Each row of a before or after table is a point. The points were changed in one or more steps. Then noise was added and the rows were shuffled. The steps act on columns, c1 being the first. Write out the steps. A step turns or swaps two columns, mirrors them in a line or flattens them onto one, adds a multiple of one to another, or multiplies or shifts one. Angles are multiples of 10 degrees, from the lower column toward the higher: turns from -170 to 170, lines from 10 to 170 but not 90. Use the fewest steps. Two steps may share a column if one is a turn and the other turns, adds or multiplies; they go together, in the order done. Otherwise the lowest column goes first.

Before (9 x 3):
[[ 16  43  -2]
 [ -1 -24  36]
 [ -8  52 -36]
 [-29 -11  12]
 [ -7  36   3]
 [ 43  11 -20]
 [ -3  -4  38]
 [ -6  -4  22]
 [  3  -1  -2]]
After (9 x 3):
[[ -1  -3  -5]
 [ -4   4  95]
 [-23   1  89]
 [ 44 -16  -5]
 [ 51   6 -91]
 [ -5   5  54]
 [-11  29  31]
 [ 12 -43 -49]
 [ 37   8   6]]
Steps: turn c1 and c2 by -90 degrees; multiply c3 by 2.5

Before (13 x 9):
[[-40  -8  23  -1  -2  38  -6 -40 -47]
 [ 16  11  28 -22 -95  20   8  16  22]
 [ 29 -57 -12  12   2 -30 -15  -3  15]
 [ 36  19   5  33   6 -18   7   4  39]
 [ 41  -2  23 -25  -6  -6 -19   5   5]
 [ 42   0 -40 -36  -1 -22  14 -29  45]
 [ 31  -3  12 -16  15 -27  20  -6  43]
 [ 34   9  36 -29 -30 -14 -36 -32  36]
 [-40   3  45  -1  11  85 -16   8  48]
 [-49  16  45 -22   1 -23  19  22  10]
 [ 32  -2   3 -39   2   1 -51  23  43]
 [ 17   0 -20  11  -7   9   8 -31  49]
 [ 20 -57  33 -19 -31  17  -1  17 -19]]
After (13 x 9):
[[ 15  13  10  34 -53 -82   1  12  34]
 [ 40 -10  16  31   3  -9 -16   3   8]
 [-40 -10  -6  21 -37  11  -2 -27 -75]
 [-48  23   4  50  22  -7  10  16  16]
 [ 37  20 -33  -6  18   0  -3   2  64]
 [ 35 -10  15  43   2 -33 -36 -22  58]
 [ 20 -51   6  40 -28 -23  28  12 -31]
 [ 42   7  47 -26  22  -8  13 -20  71]
 [-40  -6 -16  43 -75  40 -15   6  78]
 [ 30   9  11  16  31   6  19  -5  70]
 [ 29 -57  -6 -14  29  -7  16  -2  26]
 [ 18   4  -4 -21 -11  -4   8 -22  79]
 [ 31 -28  34  16   0   2 -43  15  68]]
Steps: turn c2 and c7 by -30 degrees; turn c3 and c4 by 110 degrees; turn c5 and c6 by 70 degrees; multiply c8 by 0.7; multiply c9 by 1.6

Before (12 x 14):
[[-22  -7  17  12  12  -2   7   4  -8  30 -12  -9  18  17]
 [ -1  26 -32  18  20   9   9   8  19  34 -12 -20 -95   8]
 [ 10  -8 -20  12 -10  19   5  -5 -17  11   3 -14 -29 -19]
 [ -5  26 -11  17 -49  -2  -3   7  21   7  -5  44  22 -28]
 [  7  -2  22   8  19 -13  20  -7  -4  11  39 -16  27 -31]
 [  8  -9   0  17  21  17   1   3  17  -4 -11  -1  33 -29]
 [ 19  25  21  14 -42   9   3  -1  15  -3  -9  -6  34 -31]
 [ 20  26 -26   3  -6 -21  -8  -3  -4 -23   8 -15  24  -5]
 [ -1  24  18  -5  19  12  49   5   1  20 -11   8  26   4]
 [  5  28  16 -45   9  15   0   4  -4  31  -9  -9  29 -29]
 [ 22  18  13  16   0  -2 -12  14 -16   0  -9  14  22 -11]
 [ -1  27   4   7   0   1 -10 -16  -9 -36  45 -14   0  -3]]
After (12 x 14):
[[ -5  27  -9  -2 -49   5  -3   7  19   6  20  -1  20 -36]
 [  6   0  22 -40  20 -17  21  -7  -4   9  -4   1  28 -40]
 [  7  24  17  24   7  17  -1   5  -5  29 -42   1  27 -37]
 [ 20  28 -26 -10  -8 -20 -11  -3  -3 -22   1   3  25  -5]
 [  0  26 -30   3  20  14   8   9  18  34  21   2 -97  10]
 [ 21  17  12   2  -1   8 -13  15 -16   0  20   1  21 -14]
 [ -2  22  19  13  18  16  51   7   0  21   2  -1  26   5]
 [ -4  27   3 -41  -4 -10 -12 -16  -9 -32  -9  -3  -1  -3]
 [ 18  25  19   4 -44   9   3   0  13  -2  17   0  31 -40]
 [-20  -9  18   7  13   2  10   3  -5  30  14  -2  18  25]
 [ 11  -8 -19  -6 -10  14   8  -8 -17  16  10   1 -29 -24]
 [  8  -5  -1   3  21  18   2   1  16  -2  17   1  32 -38]]
Steps: turn c4 and c11 by 110 degrees; add 0.7 times c8 to c6; multiply c12 by 0; multiply c14 by 1.3
